Each row of a before or after table is a point. One or more steps were done to the points. Then noise was added and the rows were shuffled. The steps act on columns, c1 being the first. What was done? A step turns or swaps two columns, mirrors them in a line or flattens them onto one, adds a multiple of one to another, or multiplies or shifts one. Angles are multiples of 10 degrees, from the lower column toward the higher: turns from -170 to 170, lines from 10 to 170 but not 90. Use the fewest steps. Two steps may share a column if one is a turn and the other turns, adds or multiplies; they go together, in the order done. Otherwise the lowest column goes first.

Before (13 x 3)
[[ 19  28  -6]
 [ 15  28 -19]
 [ -7 -41 -17]
 [-17 -78  -3]
 [ 26  33  14]
 [-19 -32 -35]
 [-49 -22  -2]
 [  5  38   5]
 [-26 -14   0]
 [ -2  -8  13]
 [ -9 -34 -29]
 [  8  34 -14]
 [ 16 -12 -15]]
After (13 x 3)
[[ -9  -8 -13]
 [ 59  33 -14]
 [ 42  34  13]
 [-71 -22   3]
 [  4 -11  14]
 [-39 -15  -2]
 [ 43  39  -5]
 [-48 -42  18]
 [-43 -34  29]
 [ 43  28  18]
 [ 47  28   7]
 [-95 -79   2]
 [-51 -32  35]]
Steps: add 1 times c2 to c1; multiply c3 by -1

Before (9 x 8)
[[-12 -10  28   6  -7   6   4   5]
 [  9  -6   1 -15  -9  10  -7  12]
 [  3 -17  -5  11 -36  24  -2  -6]
 [-41 -22  -3 -34  -4   0   6 -26]
 [  5  95   3 -17 -21  18   7  21]
 [ 15   3 -10  21  -6   3 -14 -11]
 [ -5  11 -11  20 -16 -11 -13  23]
 [ -4   0 -10  26   1  23 -15  17]
 [  1 -13 -13  13  -5   5  17   4]]
After (9 x 8)
[[ -6  10  -5  27 -17  -8 -13  24]
 [-11  -9  11   5  -9   4   5   4]
 [  4 -17  -1  11 -37  16  -3  -7]
 [-42 -23  -1 -38  -5   0   6 -26]
 [  5  96   1 -21 -23  11   6  21]
 [ 15   3  -4  28  -7   3 -15 -11]
 [  1 -12  -5   6  -5   4  17   3]
 [ -4   1  -6  33   1  17 -15  17]
 [  9  -6   0 -11 -10   7  -6  13]]
Steps: multiply c3 by 0.4; add -0.5 times c7 to c4; multiply c6 by 0.7

Before (8 x 12)
[[  8  -7  84  33   4   3 -15   0 -12  30 -46  -5]
 [-46 -11  38  26  37 -47  27 -19 -67 -72 -12   2]
 [ 53  -4 -16 -32  -3  44  26 -48  39  23  61  16]
 [-33 -16  -7  40  32 -62   7 -16 -47 -36 -15  52]
 [ 43 -54 -41 -40  66  35  62 -33  50 -12  32  39]
 [-14  26  42  -1   9 -52 -54  10 -24   2 -37 -41]
 [-15  52 -25  15  44   6   8  20  28  -2  54  -8]
 [ 30  12 -13 -23  11  39   3  31 -15  44  30 -16]]
After (8 x 12)
[[ 39 -16  -6  41  49 -12  10  -4 -48  -6 -14  81]
 [-36  -3 -17 -33 -17  40  26 -62  41  13  64 -18]
 [ 53  -9  38  29  75 -32  25  -6 -65 -30 -12  29]
 [-38   9 -14 -21 -21  20   5  20 -17  42  31 -37]
 [ -6  -8  84  29 -18   0 -11  -1 -12  27 -48  -7]
 [-33 -54 -40 -38  60  51  67 -41  47  33  33   9]
 [ 10  27  45  -3  10 -67 -54  16 -24   4 -40   2]
 [  8  48 -23  13  35  -1   8  24  28  30  53  -8]]
Steps: mirror c1 and c8 in the line at 100 degrees; turn c5 and c10 by 40 degrees; turn c6 and c12 by -40 degrees

Before (14 x 20)
[[  9 -52   6   3 -46  25  -3  28  -4 -25 -13   1  37  26  -5   0 -48   4
   35   6]
 [  7  17 -21  10  -8 -50 -39  -9   7  31 -23  -4  -4  18 -18   4 -14   3
   -6  12]
 [-20 -34 -33  60  36   5 -12  17   8  47  -6  -6   7  20  22   4 -19 -38
  -20  46]
 [-34 -15 -18 -19   0   4  17  18 -31  33  -4 -13 -45  47  -7  10 -39 -34
  -13   3]
 [-10  56 -47 -16  13  37  10 -20 -18  -7 -17  44  -8   2  30  25 -26 -13
   47  58]
 [ 17 -47   1  48 -22 -26  66 -27   1  -4 -17   6  24  44  14  69 -30 -37
   12  42]
 [ 11 -20 -11  21 -26 -22  30   3  -6 -46  -7  -7 -29  95 -11  -7 -44   0
   26  16]
 [-11 -26 -36 -14 -14  -8  -2  26  42 -56  14  24 -14  17  -2   4 -58   2
   29  23]
 [-35 -24 -20  18 -40  -9  -3  24 -21  12  -9  30   2  15  43 -24  38  21
   -3  33]
 [-16  27 -34 -19 -34  21 -28  29 -39   5 -21  23  16  71 -14  44 -29  37
   28 -10]
 [ 17 -16  -4  -1 -41 -48 -15  80 -44  43  17 -14  32  38  -3  25 -12 -39
  -12  17]
 [ 11  54 -38  15 -36   6  34  20 -28 -33 -19  57  28  15   0  37  -3 -40
  -49  52]
 [-11  -8 -34  -7 -15  37 -28 -37  -9 -12  15  33 -35  45  18  11  13  32
   11 -10]
 [-13   5  28  12 -37   8  26  40 -32 -10  -9  11 -27  31  54  39 -42  -3
   50  27]]
After (14 x 20)
[[  2  -9 -17  13  -8 -45 -37  -9  18  28 -18 -15  -9  25 -15   7 -10   0
    9  13]
 [ 28  46 -39  14 -39   7  33  13 -19 -33 -28 -64  -5  12   4  32  -5 -43
   50  54]
 [-26  -7 -15  23 -25 -27  35   2  -7 -44 -11  22 -16  94 -13 -10 -38  -3
  -25  12]
 [-39  34 -33  -5 -16  39 -28 -20 -17  -9  16   1   7  44  19  13  15  31
   -6 -10]
 [ 16  17 -35 -19 -34  21 -32  19 -28   4 -29 -30  22  71 -18  42 -26  38
  -29 -10]
 [ 35  11   2   4 -46  27   2  23   3 -27 -12  51  -2  28  -5  -2 -50  -1
  -33   3]
 [  5  -5 -36  64  36   5 -13  12   7  49   3  34  22  19  25   6 -20 -41
   20  46]
 [-25   9  28  11 -36   8  22  23 -26  -6 -20  -9   5  31  57  38 -40  -6
  -49  28]
 [ -6  35 -20  21 -40  -7  -2  18 -15  10 -15  17  32  15  38 -24  39  19
    4  26]
 [ 37 -11  -4   1 -41 -48 -15  57 -42  42   9  17 -11  35  -7  25 -16 -46
    7  13]
 [ 26  14  -1  49 -21 -23  65 -23   9   2 -18  47 -13  47  14  74 -34 -38
  -13  44]
 [-15  24 -30 -17 -14  -9  -4  18  37 -61  28  22   3  17  -1   4 -56   5
  -33  21]
 [ -9  31 -47 -17  21  44  10 -15  -9  -9 -21 -65   7   5  31  22 -25 -13
  -56  56]
 [-50 -11 -17 -18   1   4  19  13 -28  34 -10  17  25  45  -9   8 -37 -32
   11  -1]]
Steps: turn c1 and c13 by -80 degrees; turn c2 and c12 by -100 degrees; multiply c8 by 0.7; turn c9 and c11 by 20 degrees; multiply c19 by -1
